Each row is a point. Each copy is the shape, with its points in the same order, turned, moved and blurred by noise. Say if it was mirrored as well.

Shape (8 x 2):
[[ 35   1]
 [ 23  10]
 [ 38  12]
 [ 39   9]
 [ 36  13]
 [ -3 -19]
 [-60 -13]
 [ -9  10]]
Copy 1 (8 x 2):
[[ 44   3]
 [ 31  15]
 [ 42  14]
 [ 42   8]
 [ 44  15]
 [  3 -17]
 [-52  -7]
 [ -1  14]]
Copy 1 is: only turned
Copy 2 (8 x 2):
[[ 42   0]
 [ 30   7]
 [ 44  12]
 [ 45  11]
 [ 43  12]
 [ 10 -26]
 [-47 -31]
 [ -2   2]]
Copy 2 is: only turned

Shape (6 x 3):
[[  3 -29  -8]
 [-26 -28 -26]
 [  1  15 -31]
 [ 45   9   4]
 [ 11 -15  28]
 [ 21   8  -8]]
Copy 1 (6 x 3):
[[ 32  10  -2]
 [ 15  15 -35]
 [ -8 -20 -13]
 [  6 -16  43]
 [ 16  32  29]
 [  7 -14  14]]
Copy 1 is: mirrored
Copy 2 (6 x 3):
[[ 13 -27  -7]
 [-17 -19 -22]
 [ 16  21 -19]
 [ 60   3  14]
 [ 22 -24  32]
 [ 36   5   1]]
Copy 2 is: only turned

Shape (9 x 4):
[[ -3  30  -8  -7]
 [ 15  22   1  16]
 [ -1 -10 -26   4]
 [ 22  -5  -2   3]
 [ 19  -1  -5   4]
 [-60 -12  -6   3]
 [ 17 -11 -15  14]
 [ 23  21   0 -31]
 [-24  18  -9  -2]]
Copy 1 (9 x 4):
[[-25   5  -8  -9]
 [ -3  20 -12   7]
 [ 10 -20 -22  -8]
 [ 18   3   0  -2]
 [ 16   4  -4  -3]
 [-25 -58 -17  27]
 [ 24  -3 -17   0]
 [ -9  12  20 -27]
 [-26 -17 -15   4]]
Copy 1 is: only turned
Copy 2 (9 x 4):
[[ -6  20  -6 -25]
 [ 25  14   0 -14]
 [  3 -11 -20  12]
 [ 22 -13   3 -12]
 [ 21  -7  -3  -9]
 [-34  10  14  42]
 [ 29 -16  -8   0]
 [ -3  -3   2 -50]
 [-18  20  -3   2]]
Copy 2 is: only turned

Shape (12 x 6):
[[  1 -18  26   8  20 -10]
 [-13 -24  -9   3   9  -6]
 [ 10  12   6  35  33   2]
 [  6   6  18  22  -6   2]
 [ 16  12  18  -6  -1 -60]
 [ 13  12 -17  -5  -7   9]
 [  9   9  14  44 -11  10]
 [ 17   8  -5  18  -3   7]
 [-28 -20  -8  21 -10   0]
 [ -3   7 -17  -7 -14   8]
 [  5   0  -4   6  -8 -22]
 [ 13  -2 -17  13 -11  -2]]
Copy 1 (12 x 6):
[[ -7   6  21   4  25 -20]
 [-27  -7  -4   3   1 -20]
 [  6  21 -19  16  36 -13]
 [  5  18   1   9  12  12]
 [ -9  60  24 -12 -13 -23]
 [ 11   1 -18 -10 -14  -3]
 [  6  19 -11  28  14  22]
 [ 17  11 -14   9  -3  -1]
 [-33  -8  -7  14  -2   8]
 [ -3  -2 -16 -13 -15   3]
 [-10  22   1   3 -13 -11]
 [  5   5 -13   9 -14  -6]]
Copy 1 is: only turned
Copy 2 (12 x 6):
[[ -7  -3   1  20  29 -26]
 [  1 -18 -23  14   9  -6]
 [ 10  32 -13  15  41  -5]
 [  2  23   8  13   6 -11]
 [ 21  -3  14 -29  15 -52]
 [ 11   3   3 -12   4  20]
 [ 10  41   4  25   0  -5]
 [ 16  18   4   6   9   9]
 [ -3   0 -29  21 -15  -7]
 [  2   0  -5 -11  -7  17]
 [ 17   0  -3  -6   1 -15]
 [ 24   4  -3   4  -2   7]]
Copy 2 is: only turned
Copy 3 (12 x 6):
[[ 13 -14  13  20  14 -11]
 [-10 -15   5  -2  23  11]
 [ 22  -2 -27  29   1   3]
 [  5  16   6  21  -8   0]
 [ 30  33  14  -6  37 -31]
 [ -3  13 -10 -20 -11   5]
 [  6  24   0  34 -15  17]
 [  9  14  -7   2 -11  12]
 [-28   2   8  14  19  22]
 [-17  13  -4 -18  -6   4]
 [  6  20   6  -5  17   2]
 [  3  17  -1  -9   1  20]]
Copy 3 is: mirrored
Copy 4 (12 x 6):
[[ 14 -16  -7  24   6  17]
 [  3 -19  16   6  -1  -8]
 [  2  18 -13  44  13  -7]
 [  9  12 -22  12 -10   2]
 [ 33 -28 -44  -6  31 -10]
 [  1  22   0 -16  11 -12]
 [ 12  26 -25  23 -24  -8]
 [ 11  24  -8   5   1 -10]
 [ -5 -14   7   7 -28 -18]
 [ -8  11   1 -21   0 -13]
 [ 17  -6 -14  -5   5 -17]
 [ 16  14   0  -5  -2 -20]]
Copy 4 is: mirrored

Shape (11 x 8):
[[ -2 -14   0 -19 -14  -5  10  -4]
 [  6  31  -4  12 -19  57  13   2]
 [ 11  -1 -14 -50   6   3  -1   9]
 [ 19  -4   3  12  13   0  12  -2]
 [ 19 -11  -2  30  21 -10 -29  -3]
 [-50  -8 -52  13   0 -16  13   1]
 [ -4  11   8  26  -1   7 -11  15]
 [-19  -6  -6  27  44  33  16   6]
 [ 10  -6   2  29  18 -17 -22   7]
 [  4   0  -3  31  -6  18  11  34]
 [ 12  11   7   9   2 -11  13   2]]
Copy 1 (11 x 8):
[[ -8  -9  -6  -7   2 -12  10  -9]
 [ -4  29 -17  -4  -4  54  38   8]
 [-15  14   0 -35  25  -7 -18  -8]
 [ 17   1  18   6  11  11  11  15]
 [ 21  21  22  24  -6  -7 -13  34]
 [ 26   4 -59   5  22 -29  13  33]
 [ -5  19   0  18  -7   4  17  38]
 [ 13 -15 -14  21  32  38   4  46]
 [ 13  17  18  19  -1 -15  -3  39]
 [  1  -5  -4  -3 -15  24  18  47]
 [  7  11  15  -1   5   0  22  15]]
Copy 1 is: only turned
Copy 2 (11 x 8):
[[ -9  16   6 -20   8 -15 -10  -6]
 [ 20  60  19   3 -18  28   2  -3]
 [  7   4  13 -35  31  10 -22   3]
 [  2   8   1  13  11  -2   8 -13]
 [-17  -6  -9  36  12   9  -5 -16]
 [-32   4 -38 -28 -25   1  22  33]
 [ -8  18   6  29 -10   6  -7  12]
 [ 12 -10  14  17 -21  25  40   8]
 [-17 -10  -8  37   6   2  -9  -5]
 [-19  32  18  26   3  11  14  16]
 [ 10  19  -5  14  12 -14  -5   2]]
Copy 2 is: mirrored
Copy 3 (11 x 8):
[[-15  -7   4 -12 -21   2   9  -5]
 [-13   9 -21  29   1  50  32   2]
 [ 10 -17 -18 -40 -14  12   0  -6]
 [  8  -9  19  11   1  -1  15   4]
 [ 16  -9  10  31   4 -18 -26  15]
 [-33  -7 -32  -5  21 -50  35  -6]
 [ -6  20   0  27  11   3  -3  13]
 [-16 -21  15  18  54  11  18  11]
 [  8   3  11  19  10 -22 -17  13]
 [-14  15   8  20   9  12  18  37]
 [ 11  13  15   7  -9  -1  10  -7]]
Copy 3 is: only turned

Shape (13 x 9):
[[-29 -18  10 -17  31 -15   7   1 -12]
 [ 15 -18  37  43 -24  -6 -14  16  12]
 [-38 -13  -7 -13   4   5  31 -23  -7]
 [ 46 -25  32  12 -18   6  -3  21  10]
 [ 15  23  10   5   4  26 -24  -6 -22]
 [ 18  59  17   8  12  11  12   0 -26]
 [ 30 -38  21  43  -8  -7  -1  26   2]
 [-20   3   4 -12  39   1  16 -32  16]
 [ 37  35  -5  21   5   1  -3 -19 -29]
 [ 23  28  -4   3   3   4  -4  10 -10]
 [-21  -6 -14   5  16   6  13   7  16]
 [-33  -8 -10 -11  24 -19  -3 -14  17]
 [-21   0  -3 -18  -2 -21  14 -14   7]]
Copy 1 (13 x 9):
[[ -8   5   3   4   8 -12   8  -3 -60]
 [ 26 -16  -3  46 -11  27  23  15  13]
 [-28  15 -28   4  13 -14  11 -28 -37]
 [ 41 -14  -3  10 -17  18  45  19  12]
 [-23 -10   9 -16 -23   6   3  19  11]
 [-35  -4  17   4 -37 -44  13   8  19]
 [ 31 -21 -20  38  -2  15  32  34  -2]
 [-17 -21 -10 -10  12 -28  -2 -32 -36]
 [ -8  -3  -7  -9 -38 -29 -13  26  20]
 [ -6   4  13  -3  -7 -25   9  16  13]
 [-13  -2 -10   7  33 -12  12  -2 -15]
 [ -5   2   1   8  28 -13 -13 -21 -40]
 [  0  20  -1   9   9 -15  -4 -30 -20]]
Copy 1 is: mirrored
Copy 2 (13 x 9):
[[-35  13  -4  -5  17 -13  -5 -40 -17]
 [ -8  -6  17  25 -38 -28  19  -2  44]
 [-29  13  -3 -23  15  14  38 -32 -27]
 [  6 -35  -8   5 -13 -33  13  -5  42]
 [ 16 -25   2   4 -20   4 -12   5 -16]
 [ 36 -23   3  37   0   8   9  -5 -44]
 [-24 -17 -13  26 -29 -27  18  -3  41]
 [-17   5   6  -5  36  30   4 -35  -7]
 [ 32 -28 -17  28 -26  20   7 -15 -19]
 [ 25 -10 -19  19  -8   0   7   0 -11]
 [-23  22  -8  -2  14   6  20  -4  -3]
 [-16  36  -3 -12  13  16   0 -37  -1]
 [  0  22  -3 -15  14   5  22 -37  -6]]
Copy 2 is: only turned
